Each row of a before or after table is a point. One or more steps were done to the points. Then noise was added and the rows were shuffled. The steps act on columns, c1 being the first. Write out the steps. A step turns or swaps two columns, mirrors them in a line or flattens them onto one, adds a multiple of one to another, or multiplies or shifts one. Angles are multiples of 10 degrees, from the lower column toward the higher: turns from -170 to 170, lines from 10 to 170 but not 90. Use the fewest steps. Two steps may share a column if one is a turn and the other turns, adds or multiplies; they go together, in the order done. Otherwise the lowest column goes first.

Before, 13 rows:
[[ -1 -24]
 [-11  26]
 [-24 -12]
 [  3 -58]
 [-28  -4]
 [-59   8]
 [ 15  -2]
 [ 13  14]
 [-16 -10]
 [-79   2]
 [-27  35]
 [ 12  35]
 [  9 -36]]
After, 13 rows:
[[-43 -40]
 [-12 -26]
 [-47  -2]
 [ 30 -15]
 [-26  12]
 [  8   7]
 [ 48 -30]
 [ 18 -16]
 [  2 -17]
 [ -4 -30]
 [ -3  19]
 [-16  32]
 [-54 -59]]
Steps: turn c1 and c2 by 50 degrees

Before (8 x 3):
[[  0  12 -57]
 [  1  40 -21]
 [ 73 -28  17]
 [-36 -27  -5]
 [  3 -11  43]
 [ 30  63 -85]
 [ 15  12 -18]
 [ 21  37  41]]
After (8 x 3):
[[  9  45   8]
 [ 30 -25  -5]
 [  2  -3  -4]
 [  1   0   0]
 [ 10  48   7]
 [  5   9   1]
 [ -1  36   6]
 [-14 -26  -6]]
Steps: multiply c1 by 0.4; flatten c2 and c3 onto the line at 10 degrees

Before, 12 rows:
[[-29  19  36  20]
 [-17  15  33  24]
 [ 42   5 -34  10]
 [-20  18 -59 -12]
 [-16  65  28   8]
 [ 10 -39   4  16]
 [ 36 -10 -38  -5]
 [ 34   8 -47  -4]
 [-31  43  26  29]
 [ 15 -17  -8 -27]
 [ 23 -47 -17  11]
 [-33  22  61   9]]
After:
[[-23 -41 -19  18]
 [-16 -24  -7 -26]
 [-12 -36   3  22]
 [ 20  19 -55 -13]
 [ 31  49  29  20]
 [ 30  26  35  14]
 [ 14  18  34  23]
 [-40   4 -37  10]
 [ 29  25  62   5]
 [-35 -10 -39  -5]
 [-37   6 -46  -4]
 [ 20  65  28  -6]]
Steps: multiply c1 by -1; turn c2 and c4 by -10 degrees

Before:
[[ 14  90 -39 -57 -23  11]
 [  7   8  75   8  -1  31]
 [ 20  -3  50  19 -23 -14]
 [  5  11  37  26 -20   0]
 [ 13  13  14  30 -18 -10]
 [ 10   3  29  46 -21  39]
 [ 44 -31  29  30  13   2]
 [  3 -15  10  17   6  -9]
 [ 24  33 -26 -30 -28 -40]
 [-20 -21  25 -11 -42 -10]
 [ -3  62 -45 -43 -21 -19]
 [ 57 -15   9  26  33  27]
 [-32  30  19 -19   0 -12]
 [ 36  41  10  30  27  14]]
After, 14 rows:
[[ 10  64   0 -26 -20  58]
 [ 25  13  21   5 -15 -23]
 [ 14   8  17  26 -21 -33]
 [ -2 -14  14   4   4 -16]
 [ 23  44  -5  -1  27 -37]
 [ 36 -31  16  16  16 -39]
 [-31  31   6  21  -6  15]
 [ 26  93 -36 -19 -21  60]
 [ 25   7 -18   9 -22 -67]
 [ 39 -20 -20  -3  30 -33]
 [ 37  32  29 -12 -31  48]
 [ 32  -2  26  39 -18 -26]
 [  1 -19   7  25 -43   8]
 [  6   6 -15  69   0 -44]]
Steps: add -0.5 times c5 to c1; turn c3 and c4 by 110 degrees; turn c3 and c6 by 110 degrees

Before, 10 rows:
[[ 23   4  18   6 -20 -27  -8 -16]
 [  4 -35  16 -29  19 -23 -34 -30]
 [-31   0  31 -14 -10  -2  -7   4]
 [ -5 -54 -19 -10   5 -10 -76   9]
 [  2 -13  28  -9  -9 -59  -4  16]
 [ -6  46 -54  11  27  -1 -25 -15]
 [ -3  45 -61   4  -6 -20  -7 -22]
 [-24 -25  10 -12  -2 -33 -61 -43]
 [-22 -35 -15  15  20  -8 -35 -24]
 [ -5 -29  -2 -25 -28 -37 -10  -5]]
After (10 x 8):
[[  -4   63  -50   33  -21  -15   20  -13]
 [   1  -14   27  -26  -21   56  -12   16]
 [  -5   -6  -22  -26   -9    7 -102   10]
 [  23    6   19   19    7   34   -1  -17]
 [ -33    6   33  -41    9    6   -5    1]
 [  -2   52  -59   14   -5   19   32  -23]
 [   3  -15   18  -86  -30   10  -54  -32]
 [  -6  -24   -1  -74    2   47  -34   -5]
 [ -23   12    9  -38  -16   30  -67  -45]
 [ -21  -10  -12   46  -21   -1  -58  -24]]
Steps: multiply c2 by 1.3; turn c2 and c7 by 40 degrees; multiply c4 by 3; turn c5 and c6 by -150 degrees

Before:
[[-44 -38  19  14 -15 -50   8  18 -13]
 [ 43 -43   1   9 -21  32  25  44  16]
 [-65  10  16   7  -3   9 -16 -43  -7]
 [ 10 -12  24 -19 -32  15 -16 -16  -3]
 [-24 -27  29  56 -48  17  25  15 -33]
 [ 22  31 -55  85 -26  31  -3 -16  -6]
 [  5   8 -60   1 -21  -7  33   4 -15]
 [  6 -38 -12 -21  15  -6  -6   3 -24]]
After, 8 rows:
[[-27 -27  29  56 -48  17 -16  15 -32]
 [  2 -12  24 -19 -32  14 -34 -15   3]
 [-10 -38 -11 -21  15  -6 -63   4 -11]
 [-25 -38  19  15 -15 -51 -49  17 -30]
 [  6  31 -54  85 -25  31  44 -16   7]
 [-30  11  16   7  -3   9  -1 -42 -36]
 [ -4   7 -59   1 -22  -7  45   5  -7]
 [ 26 -44   0   9 -20  32 -38  44  30]]
Steps: flatten c1 and c9 onto the line at 50 degrees; add 1.5 times c2 to c7

Before:
[[-33   0 -59 -42   0 -22  25  19 -15 -19  34]
 [-31 -39  35 -26  25 -15  16  28 -15  77  -3]
 [-36  22  34   6 -28  -2  -1  -1 -22  47  26]
 [  4  10 -12  -2  27 -22   4  46   7 -38  39]
 [  0 -27  -1   0  24 -18  11 -13  -1 -17  34]
 [-33  34 -75 -18  19  41  27   9 -59   0  25]
 [ 52   8  34  -8  -3  29  17   6 -19  19  41]
 [  0  34  21   4  15 -18 -21 -22 -18 -38 -68]]
After:
[[  1 -28 -22   1   5  24  11 -14  -1   1  34]
 [ 37  22  22   5 -38 -27  -1  -1  19 -48  27]
 [ 68  35  -4 -19  77 -32  27   9  -2  33  25]
 [ -8   8  -2  -8 -34 -34  16   6 -55   5  42]
 [ 15  33 -17   4 -18  39 -22 -22  -8  23 -68]
 [ 27 -39 -30 -26 -30 -37  17  28  22 -90  -4]
 [ -7  11 -24  -3  17  41   3  45  -1  19  39]
 [ 30   0   9 -42  58  28  24  21  21   1  34]]
Steps: mirror c1 and c9 in the line at 120 degrees; mirror c3 and c5 in the line at 130 degrees; turn c6 and c10 by 140 degrees; multiply c10 by 1.3

Before:
[[-17  25 -10 -21  -5  50  -4  -5  15  51 -62  44]
 [-64 -22   3 -29   6  31  47  41  16  38 -44   4]
 [-51 -12  40 -30 -45 -24 -46  45 -15  -6 -19  19]
 [ -3 -20  10 -37   1 -31 -13 -21  31  27   1  41]
 [ 15 -19 -19  73 -24  -8   4  14  17 -19  -4 -12]
 [ 12   4 -49  -8 -33  -3  -9  13  30  -6  -5 -25]
 [ 31 -17 -14 -40 -55  12 -24  51 -26  14  23  -1]
 [-25  -6  54  13 -38 -51  -8  10  27  45 -26 -18]
 [ 22 -62  -7 -10   9 -29 -61 -32  30   0 -20 -16]
 [-15  14  -6  21 -34  22  -2 -29 -15  -4 -11   2]
 [-56  22  13  -6   7  12 -45  22  12  55 -25  -2]]
After:
[[-63  22  -7  -2  -9 -30 -60 -32  30   2 -22 -16]
 [-21  -4  10 -27  -4 -31 -12 -21  32  28  -1  40]
 [-17  17 -19  78 -22  -8   3  13  16 -21  -3 -13]
 [-12 -52  39 -22 -57 -24 -47  43 -14  -6 -21  19]
 [ 25 -16 -11 -36  -6  49  -1  -5  15  52 -62  43]
 [-20 -65   2 -38  20  31  48  40  15  38 -46   5]
 [ 14 -16  -7  13 -34  20  -2 -30 -15  -6 -10   2]
 [  2  12 -48  -7 -38  -2  -9  13  30  -6  -7 -24]
 [ 24 -57  13  -9  -6   9 -43  21  11  56 -26  -4]
 [ -7 -25  54  29 -39 -52  -6  10  27  44 -26 -19]
 [-18  30 -14 -44 -63  13 -24  50 -26  12  23  -3]]
Steps: swap c1 and c2; add -0.3 times c6 to c4; add 0.3 times c7 to c5
